Each row is a point. Each copy is the shape, with its points in the same order, turned, moved and blurred by noise. Some copies are also mirrored. Which?

Shape, 6 rows:
[[ 0.21 -0.19 -0.32]
 [ 0.03 -0.27 -0.23]
 [ 0.02 -0.02  0.72]
 [-0.09  0.48  0.22]
 [ 0.12 -0.31 -0.22]
 [-0.38  0.05  0.56]]
Copy 1, 6 rows:
[[-0.10 -0.23 -0.16]
 [-0.29 -0.11 -0.11]
 [-0.08 -0.15  0.87]
 [ 0.21  0.37  0.45]
 [-0.16 -0.19 -0.09]
 [-0.32  0.26  0.78]]
Copy 1 is: only turned
Copy 2:
[[ 0.25 -0.01 -0.29]
 [ 0.00  0.02 -0.27]
 [-0.36 -0.55  0.46]
 [ 0.03  0.01  0.64]
 [ 0.07 -0.12 -0.32]
 [-0.50 -0.16  0.52]]
Copy 2 is: only turned

Shape:
[[ 0.52 -0.29  0.12  0.33 -0.56  0.11]
 [-0.10 -0.08 -0.14 -0.07  0.07 -0.51]
 [-0.35  0.09  0.29  0.33 -0.20  0.34]
 [ 0.29  0.15 -0.15  0.37 -0.32  0.14]
 [-0.47  0.31 -0.35 -0.52  0.13 -0.10]
 [-0.44  0.26  0.10  0.34 -0.21  0.50]
 [ 0.14 -0.34 -0.48 -0.11 -0.31 -0.29]
 [-0.07  0.20 -0.07 -0.62  0.41  0.21]
 [ 0.52 -0.55 -0.38  0.16  0.03  0.22]
 [-0.23  0.19 -0.19 -0.27  0.45  0.05]
 [-0.29  0.39 -0.44 -0.40  0.42 -0.40]]
Copy 1 (11 x 6):
[[ 0.59  0.39  0.20 -0.07 -0.38  0.40]
 [ 0.18 -0.33  0.02  0.15 -0.43 -0.43]
 [-0.31  0.42  0.37  0.13 -0.01 -0.08]
 [ 0.09  0.41 -0.08  0.10 -0.53  0.21]
 [-0.60 -0.45 -0.22 -0.25 -0.34 -0.43]
 [-0.51  0.52  0.28  0.12 -0.04  0.05]
 [ 0.25 -0.37  0.08 -0.07 -0.77  0.14]
 [-0.31 -0.44 -0.44 -0.27  0.20 -0.15]
 [ 0.39 -0.17 -0.12  0.19 -0.28  0.65]
 [-0.33 -0.35 -0.30  0.14  0.04 -0.25]
 [-0.38 -0.49 -0.48  0.02 -0.36 -0.63]]
Copy 1 is: only turned
Copy 2 (11 x 6):
[[ 0.71  0.51  0.08  0.05 -0.33 -0.07]
 [-0.28  0.15 -0.23 -0.22  0.22 -0.19]
 [ 0.13 -0.16  0.40  0.26 -0.15  0.33]
 [ 0.48  0.40  0.07  0.15  0.01  0.26]
 [-0.30 -0.43 -0.31 -0.41  0.22  0.41]
 [ 0.22 -0.28  0.31  0.39 -0.11  0.56]
 [ 0.27  0.25 -0.56 -0.20 -0.20 -0.15]
 [ 0.13 -0.52  0.00 -0.57  0.29  0.13]
 [ 0.84  0.12 -0.39  0.05  0.17 -0.31]
 [-0.06 -0.43 -0.08 -0.24  0.46  0.10]
 [-0.43 -0.18 -0.43 -0.45  0.56  0.20]]
Copy 2 is: only turned

Shape, 13 rows:
[[-0.02 -0.54 -0.34 -0.02  0.38  0.14 -0.26 -0.35]
 [ 0.31  0.09 -0.40  0.00  0.29  0.07 -0.35  0.79]
 [ 0.07 -0.07 -0.10 -0.06 -0.81 -0.05  0.15 -0.43]
 [ 0.05 -0.21  0.45 -0.09 -0.67  0.01  0.10 -0.31]
 [-0.12  0.23 -0.25 -0.10  0.44  0.08 -0.45  0.03]
 [ 0.72 -0.37  0.29  0.08  0.28  0.45  0.19 -0.44]
 [ 0.42  0.23  0.10  0.17  0.22  0.31 -0.49 -0.03]
 [ 0.23  0.20  0.08 -0.13  0.41  0.29  0.26  0.78]
 [ 0.11 -0.55 -0.32  0.63  0.23  0.28  0.31 -0.22]
 [ 0.15 -0.43 -0.11 -0.18  0.42  0.31  0.58  0.01]
 [ 0.00  0.18 -0.18 -0.15 -0.04  0.36 -0.51 -0.32]
 [ 0.08  0.13  0.12 -0.05  0.36 -0.15 -0.45 -0.13]
 [ 0.00  0.13 -0.52  0.04 -0.07 -0.25 -0.38 -0.47]]
Copy 1 (13 x 8):
[[-0.12 -0.34  0.22  0.29  0.67 -0.30  0.05 -0.25]
 [-0.78 -0.42 -0.31  0.01 -0.04 -0.15 -0.20  0.36]
 [ 0.76 -0.20 -0.22 -0.02 -0.17  0.20  0.25 -0.27]
 [ 0.68 -0.25  0.25  0.08 -0.25  0.38  0.15 -0.21]
 [-0.48  0.06 -0.09  0.34  0.07 -0.41 -0.24 -0.12]
 [ 0.23 -0.13  0.48  0.20  0.65  0.47 -0.24  0.24]
 [-0.17 -0.15 -0.08  0.50  0.18  0.05 -0.63  0.10]
 [-0.78  0.11  0.13 -0.15 -0.16  0.35  0.01  0.50]
 [-0.01 -0.34  0.03  0.61  0.71  0.26  0.52  0.18]
 [-0.24  0.06  0.35 -0.16  0.55  0.33  0.46  0.15]
 [-0.06 -0.02 -0.15  0.26  0.15 -0.06 -0.33 -0.51]
 [-0.12 -0.04  0.17  0.38  0.01 -0.45 -0.34  0.06]
 [ 0.27 -0.11 -0.43  0.27  0.24 -0.52 -0.02 -0.27]]
Copy 1 is: only turned
Copy 2:
[[ 0.10 -0.20 -0.25 -0.13  0.80  0.16 -0.28  0.12]
 [ 0.30  0.00 -0.69 -0.08 -0.06 -0.69 -0.16  0.57]
 [-0.08 -0.39 -0.38  0.16 -0.17  0.28 -0.08 -0.82]
 [-0.25 -0.33  0.00  0.17 -0.30  0.41 -0.18 -0.46]
 [-0.22  0.20 -0.40 -0.34  0.32 -0.45 -0.29  0.15]
 [ 0.64  0.21  0.01 -0.40  0.13  0.71 -0.26 -0.05]
 [ 0.17  0.29 -0.26 -0.30 -0.02 -0.26 -0.61 -0.01]
 [ 0.10  0.26 -0.63 -0.24 -0.42 -0.12  0.12  0.68]
 [ 0.41  0.25 -0.45  0.44  0.55  0.47 -0.08 -0.03]
 [ 0.23  0.04 -0.41 -0.24  0.27  0.57  0.34  0.34]
 [-0.25  0.00 -0.44 -0.43  0.24 -0.13 -0.54 -0.26]
 [-0.15  0.11  0.10 -0.22  0.24 -0.38 -0.29  0.09]
 [-0.08 -0.11 -0.31 -0.07  0.48 -0.44 -0.22 -0.55]]
Copy 2 is: only turned
Copy 3, 13 rows:
[[-0.45 -0.53 -0.05  0.28  0.21  0.25 -0.29 -0.20]
 [ 0.21 -0.45 -0.13 -0.24  0.25  0.36 -0.46  0.82]
 [-0.06 -0.07 -0.46 -0.18 -0.33 -0.40  0.33 -0.31]
 [-0.17  0.06 -0.07 -0.07 -0.68 -0.24  0.32 -0.13]
 [ 0.07 -0.08  0.13 -0.07  0.38  0.32 -0.55  0.06]
 [ 0.16 -0.62  0.02  0.73 -0.58  0.33 -0.04 -0.14]
 [ 0.31 -0.14 -0.05  0.23 -0.23  0.19 -0.69  0.20]
 [ 0.46 -0.27  0.20 -0.03  0.02  0.68  0.10  0.79]
 [-0.30 -0.43 -0.36  0.84  0.18  0.12  0.16  0.16]
 [-0.02 -0.62  0.07  0.36  0.06  0.63  0.44  0.05]
 [ 0.03  0.04 -0.24 -0.10 -0.06  0.23 -0.54 -0.28]
 [ 0.07 -0.12  0.36  0.04  0.04  0.02 -0.49  0.04]
 [ 0.01 -0.20 -0.23 -0.08  0.35 -0.34 -0.41 -0.30]]
Copy 3 is: only turned
Copy 4 (13 x 8):
[[-0.03 -0.39 -0.55 -0.20  0.33 -0.03  0.02 -0.33]
 [ 0.07 -0.11 -0.32 -0.54 -0.23 -0.01 -0.68  0.52]
 [ 0.04  0.15  0.33  0.04 -0.40 -0.07  0.39 -0.51]
 [ 0.19  0.00  0.50  0.41 -0.13 -0.03  0.27 -0.32]
 [-0.03  0.13 -0.34 -0.44  0.34  0.25 -0.25  0.16]
 [ 0.76 -0.48  0.01 -0.04  0.39 -0.60  0.14 -0.20]
 [ 0.64  0.10 -0.08 -0.31  0.29  0.07 -0.40  0.05]
 [ 0.21 -0.18 -0.05 -0.20 -0.02 -0.23 -0.24  0.98]
 [ 0.41 -0.36 -0.82  0.04 -0.16 -0.38  0.29 -0.14]
 [ 0.05 -0.59 -0.28 -0.08  0.17 -0.53  0.36  0.33]
 [ 0.22  0.06 -0.02 -0.49  0.24  0.37  0.03 -0.19]
 [ 0.09  0.22 -0.11 -0.12  0.46  0.01 -0.33  0.01]
 [-0.16  0.40 -0.28 -0.44  0.07  0.05 -0.02 -0.49]]
Copy 4 is: only turned
